Each point is reached from the start by the listed moves, each made once or not at all, plus a little noise. Say if it took an odd or an even number of moves. Then give how often each move was made.
In the rows, zero is written as 100.

Moves:
(1): 102  146  100
(2): 68  97  77
Start: 95  108  88
Points:
66  151  65 => even (1, 1)
63  105  65 => odd (0, 1)
98  153  87 => odd (1, 0)

Moves:
(1): 134  125  96  112  89  81  94  94  96  104
(2): 70  106  114  83  113  95  98  98  85  99
(3): 91  93  103  107  109  94  106  108  111  80
(4): 99  137  96  79  74  121  107  84  109  129
(5): 100  122  119  110  109  57  108  120  63  100
(6): 108  120  108  84  107  96  103  110  90  110
(7): 117  99  80  116  97  100  95  106  100  92
(8): 103  116  98  91  101  86  110  91  85  108
Start: 104  77  95  100  94  90  85  101  111  105
Points:
163  180  94  99  69  46  89  117  69  141 => odd (1, 0, 0, 1, 1, 1, 1, 0)
115  108  95  122  111  28  103  126  70  85 => even (0, 0, 1, 0, 1, 0, 1, 1)
122  144  80  91  67  86  78  83  100  130 => even (1, 1, 0, 1, 0, 0, 1, 0)
131  130  90  96  99  63  72  108  84  112 => even (1, 1, 0, 0, 0, 1, 1, 0)
120  165  130  78  114  5  96  116  30  127 => odd (1, 1, 0, 0, 1, 1, 0, 1)
123  180  110  90  93  32  94  120  63  119 => odd (1, 1, 1, 1, 1, 1, 1, 0)

Moves:
(1): 84  81  91  104  108  130  109  120  101  123  126  101  106  105  98  112
(2): 123  92  115  93  121  82  93  85  105  115  125  90  93  101  84  50
(3): 113  97  102  92  108  104  114  99  103  101  96  107  97  79  130  93
(4): 113  109  85  106  97  99  109  97  102  100  100  118  101  78  84  81
(5): 88  102  97  103  96  97  90  93  96  93  96  85  119  77  97  96
(6): 89  90  108  114  110  93  117  85  115  89  78  88  95  54  82  40
(7): 93  130  97  93  95  93  88  73  138  87  93  113  113  123  113  92
(8): 117  78  111  107  108  113  120  92  119  96  115  114  108  90  100  107
(9): 97  92  88  90  94  90  87  90  111  79  111  90  101  109  118  79
(10): 113  87  108  101  92  103  97  137  90  117  82  122  110  97  85  112
(11): 99  105  114  100  99  115  91  88  98  83  102  114  100  94  103  71
(12): 71  63  77  120  115  98  106  84  89  116  93  105  110  101  122  139
(13): 118  75  92  81  109  114  93  85  98  110  102  87  101  124  103  107
(14): 139  94  99  131  81  125  101  115  101  109  90  112  99  122  118  132
Start: 122  82  105  95  106  93  89  92  109  81  102  72  110  102  102  117
Points:
159  51  132  82  128  92  82  51  139  52  152  78  118  101  107  28 => even (0, 1, 0, 0, 0, 0, 0, 1, 1, 0, 1, 0, 0, 0)
195  60  103  127  90  114  121  81  190  61  66  136  138  52  130  53 => even (0, 0, 1, 1, 0, 1, 1, 1, 1, 1, 0, 0, 0, 1)
155  20  90  138  131  127  102  66  164  98  102  136  136  66  142  16 => odd (1, 1, 1, 1, 0, 1, 1, 0, 1, 1, 1, 1, 0, 1)
177  18  99  80  153  129  121  62  138  117  163  67  136  60  98  61 => odd (1, 1, 1, 1, 1, 0, 0, 1, 0, 0, 0, 0, 1, 0)

Moves:
(1): 100  116  102  69  74  105  66  92  96  107  93  103  121  117  101  104  90  92  115  105  100  91  111  102
(2): 103  114  80  102  105  91  91  98  113  97  90  106  106  86  116  94  97  94  112  112  108  104  95  89
(3): 92  107  101  89  85  94  107  101  98  98  101  98  105  102  88  102  96  108  92  100  106  101  121  92
(4): 84  101  81  112  102  109  90  101  108  98  114  110  100  111  108  103  100  104  104  104  104  104  93  99
(5): 97  93  99  101  96  113  88  85  105  105  101  102  101  89  103  99  112  90  95  103  102  99  94  94
(6): 108  96  93  81  99  93  85  100  97  92  106  110  104  96  107  108  110  101  104  111  104  109  94  94
(7): 94  100  95  106  94  107  112  94  93  103  82  120  84  94  108  93  99  113  112  102  102  96  111  83
(8): 113  110  95  99  120  98  111  113  85  104  106  93  93  121  101  98  101  102  112  106  92  107  97  78
(9): 99  105  109  107  102  120  109  121  116  101  120  94  102  78  109  93  102  101  95  106  130  110  110  114
(10): 115  98  100  113  107  107  118  94  82  99  99  93  97  98  106  98  113  95  113  99  81  99  90  105
(11): 106  99  101  98  98  100  98  103  106  88  95  91  93  106  93  101  96  100  96  93  95  108  105  103
(12): 117  94  92  96  111  101  100  105  115  108  123  121  95  108  91  115  120  107  96  86  95  94  101  87
(13): 102  110  107  106  98  87  83  97  66  91  83  88  111  104  116  111  104  102  120  101  98  93  101  96
(14): 97  99  106  112  121  107  111  80  112  103  84  117  105  109  116  113  80  98  97  110  76  95  104  95
(15): 101  95  79  127  98  108  77  101  102  88  106  98  116  131  116  93  85  100  104  113  99  97  106  103
(16): 95  91  101  98  105  93  114  107  106  88  102  93  94  114  99  109  102  94  92  96  106  94  102  99
(17): 103  72  102  125  90  120  104  112  92  101  74  89  101  116  100  85  104  92  125  76  78  117  88  90
(18): 103  114  110  97  86  96  101  114  93  98  111  85  108  100  115  88  102  108  89  95  114  112  99  112
(19): 93  109  93  101  111  99  97  109  88  104  110  104  104  108  112  107  88  101  90  102  91  83  114  106
(20): 90  94  95  93  103  83  115  104  107  95  91  87  89  97  94  94  131  120  93  96  111  110  108  109
(21): 106  90  91  96  90  92  78  111  112  85  98  101  95  112  91  107  109  102  105  107  83  101  91  85
(22): 107  104  97  98  102  107  90  93  96  102  85  107  109  100  99  118  101  102  91  106  99  95  95  105
(23): 95  101  107  99  108  139  116  109  108  107  124  83  100  85  90  88  72  118  93  89  112  86  108  82
(24): 98  96  89  97  85  88  97  100  101  116  89  97  87  100  97  112  99  108  108  102  95  106  106  90
Start: 74  81  114  91  103  103  100  105  81  92  107  104  101  97  98  111  112  71  100  117  97  111  93  93
Points:
65  28  45  109  53  91  55  137  103  52  80  86  91  167  90  118  145  105  129  120  70  163  104  62 => odd (0, 0, 1, 1, 0, 1, 0, 0, 0, 0, 1, 0, 0, 0, 1, 0, 1, 0, 0, 1, 1, 0, 0, 1)
95  73  69  93  106  100  78  159  73  61  88  107  84  117  126  119  183  104  144  119  90  144  122  14 => even (0, 1, 1, 0, 1, 1, 1, 1, 1, 0, 1, 1, 1, 0, 0, 0, 1, 0, 1, 1, 1, 0, 0, 0)
65  87  98  134  89  160  91  113  121  84  81  101  130  98  146  107  103  69  100  126  106  155  94  87 => even (0, 1, 1, 1, 1, 0, 0, 0, 1, 0, 1, 0, 0, 1, 0, 0, 1, 1, 0, 0, 0, 1, 0, 0)
63  79  93  159  98  195  124  166  70  78  151  62  135  142  141  95  77  94  89  106  120  105  118  99 => odd (0, 0, 1, 1, 0, 0, 0, 0, 1, 1, 0, 0, 0, 0, 1, 1, 1, 1, 1, 0, 0, 1, 1, 0)
68  41  59  94  104  137  78  153  92  85  118  72  67  138  93  113  134  112  124  109  61  141  90  24 => odd (0, 0, 0, 1, 1, 1, 0, 1, 0, 0, 1, 0, 0, 0, 0, 0, 1, 0, 1, 1, 1, 0, 1, 1)
84  48  68  115  141  92  92  164  93  63  102  101  72  174  129  167  159  100  137  115  52  142  106  40 => even (0, 0, 0, 1, 0, 1, 0, 1, 1, 0, 1, 1, 1, 1, 0, 1, 1, 0, 1, 1, 1, 0, 0, 1)
83  96  99  42  57  98  86  134  100  111  122  121  91  88  120  118  162  123  110  120  146  138  132  87 => even (1, 0, 0, 0, 0, 1, 1, 0, 1, 0, 0, 1, 0, 0, 0, 0, 0, 1, 0, 1, 0, 0, 0, 1)
59  85  46  102  134  138  89  123  95  56  108  124  94  171  120  137  83  144  91  158  69  103  139  27 => odd (0, 0, 1, 1, 0, 1, 1, 1, 0, 0, 1, 0, 0, 1, 1, 0, 0, 0, 1, 1, 1, 1, 1, 0)
91  74  111  132  114  163  112  85  45  80  48  99  117  92  171  113  106  80  140  119  77  111  74  37 => even (0, 1, 0, 0, 1, 1, 1, 0, 0, 1, 0, 0, 1, 1, 0, 1, 1, 1, 0, 0, 0, 1, 1, 0)
59  121  92  86  89  143  52  109  47  112  102  110  108  150  157  135  69  111  136  144  65  81  123  15 => even (1, 0, 0, 1, 1, 0, 1, 1, 0, 0, 0, 0, 1, 1, 0, 0, 0, 1, 1, 0, 1, 0, 1, 1)
